Every row gives one point. Each copy is the shape, with its points in the same order, turned, moved and blurred by noise. Some copies are also mirrored. Which?
In the rows, 128 means zero.

Shape (8 x 3):
[[152 140 202]
 [155 106  96]
 [ 67  94 163]
 [118  86 141]
 [154 148 125]
 [162 132 159]
 [151 173 133]
 [119 147 107]]
Copy 1 (8 x 3):
[[182 142 194]
 [148 145  86]
 [ 79 115 173]
 [112 153 138]
 [172 119 119]
 [177 144 144]
 [188  99 124]
 [143  99 108]]
Copy 1 is: mirrored
Copy 2, 8 rows:
[[ 57  91  91]
 [158 130 103]
 [ 90  96 187]
 [128  96 139]
 [110 142  90]
 [ 95 111  86]
 [ 90 157  86]
 [119 161 129]]
Copy 2 is: mirrored
Copy 3 (8 x 3):
[[147 138 218]
 [ 92 102 125]
 [202 125 137]
 [156  99 144]
 [ 99 139 160]
 [116 131 185]
 [ 91 168 160]
 [113 150 118]]
Copy 3 is: mirrored

Shape:
[[ 96  93  93]
 [113 118  95]
 [113 154 153]
 [100  88 206]
 [125 156  91]
 [154 162 118]
 [186 110 119]
 [140 113  74]
 [153 171 130]]
Copy 1, 9 rows:
[[105 144  94]
 [126 120 106]
 [122 117 176]
 [ 85 196 200]
 [141  94 123]
 [170 106 147]
 [189 161 136]
 [152 128  89]
 [174 103 163]]
Copy 1 is: mirrored
Copy 2 (9 x 3):
[[ 95  90  98]
 [114 114  99]
 [118 157 151]
 [ 78 109 208]
 [138 143  91]
 [165 147 125]
 [179  87 139]
 [141  95  86]
 [160 156 134]]
Copy 2 is: only turned

Shape (9 x 4):
[[162 134 173  97]
 [154 132 147 142]
 [157 155 107 131]
 [102 108  76 161]
 [ 77 137  82 179]
 [ 76  99  83 128]
 [143 166 111 137]
 [ 71 105  99 102]
 [152 162 177 107]]
Copy 1 (9 x 4):
[[113  77 120 105]
 [143  97 139 139]
 [118 108 123 173]
 [181 165 117 173]
 [169 189 151 175]
 [170 188  98 145]
 [115 122 138 169]
 [150 185  89 120]
 [ 96  87 145 109]]
Copy 1 is: mirrored
Copy 2 (9 x 4):
[[168 104 128  88]
 [155 125 105 128]
 [117  98  92 132]
 [ 81 161 118 172]
 [ 91 143 127 210]
 [ 74 156 157 160]
 [122  95  99 150]
 [ 81 141 179 142]
 [176  85 129 111]]
Copy 2 is: mirrored
Copy 3, 9 rows:
[[132 200 163 117]
 [156 178 131 142]
 [121 178  99 138]
 [124  94 104 149]
 [107  89 106 196]
 [101  76 125 139]
 [114 175 103 154]
 [ 83  90 150 125]
 [124 206 163 145]]
Copy 3 is: only turned
